Each row of a before or after table is a point. The points were changed in one or more steps. Then noise was added and the rows were shuffled. The steps act on columns, c1 being the first. Write out the steps. A step turns or swaps two columns, mirrors them in a line or flattens them onto one, adds a multiple of one to another, or multiplies or shifts one. Angles are multiples of 10 degrees, from the lower column toward the higher: turns from -170 to 170, lines from 10 to 170 but not 90. Use the fewest steps. Two steps may share a column if one is a turn and the other turns, adds or multiplies; they go together, in the order done. Otherwise the lowest column goes first.

Before:
[[-39, 18, 19],
[20, -49, 3],
[-78, 41, 8],
[36, -41, -9],
[37, -43, -24],
[9, -79, -31],
[35, -24, 29],
[60, -49, 4],
[-21, 63, -35]]
After:
[[2, -31, 17],
[-37, 44, -19],
[-6, -29, 30],
[-25, -30, 38],
[26, -13, 38],
[3, -35, 64],
[8, 30, -78],
[25, 14, -40],
[-29, -55, 13]]
Steps: swap c1 and c3; multiply c2 by 0.7

Before:
[[-2, -15, 39, -4, -34, -7],
[4, -14, 15, 0, 14, -11],
[24, -30, 3, 18, -9, 23],
[-20, -18, 6, 1, 6, -23],
[24, 15, -3, -29, 5, 14],
[-3, 22, 28, -5, 32, 22],
[-12, -15, 23, -16, 18, 27],
[43, 10, 18, 16, -31, -5],
[27, -2, -14, -23, -7, -4],
[5, -8, -25, 8, 8, 0],
[31, 41, -13, -61, 20, -8],
[16, 27, -39, 15, -4, 46],
[5, 39, -10, -48, 34, 25],
[14, 10, -19, -4, 0, -22]]
After:
[[-36, -3, 16, 21, 13, -11],
[2, 15, 19, -7, -31, -3],
[-42, -8, 40, 19, -33, -5],
[-22, 24, -39, -30, -4, 45],
[-60, -3, 6, 29, 6, -23],
[-43, 3, 28, -33, 33, 21],
[-35, -34, -14, -84, 33, 26],
[-37, 3, -25, 17, 8, 1],
[-16, 7, 4, 56, -5, 23],
[-28, -1, -20, -14, 0, -23],
[-54, -20, 23, 12, 18, 26],
[-13, -21, -13, -9, -9, -3],
[-17, -23, -3, -38, 5, 13],
[-12, -44, -14, -95, 17, -7]]
Steps: shift c1 by -40; turn c2 and c4 by -70 degrees; multiply c4 by 1.6
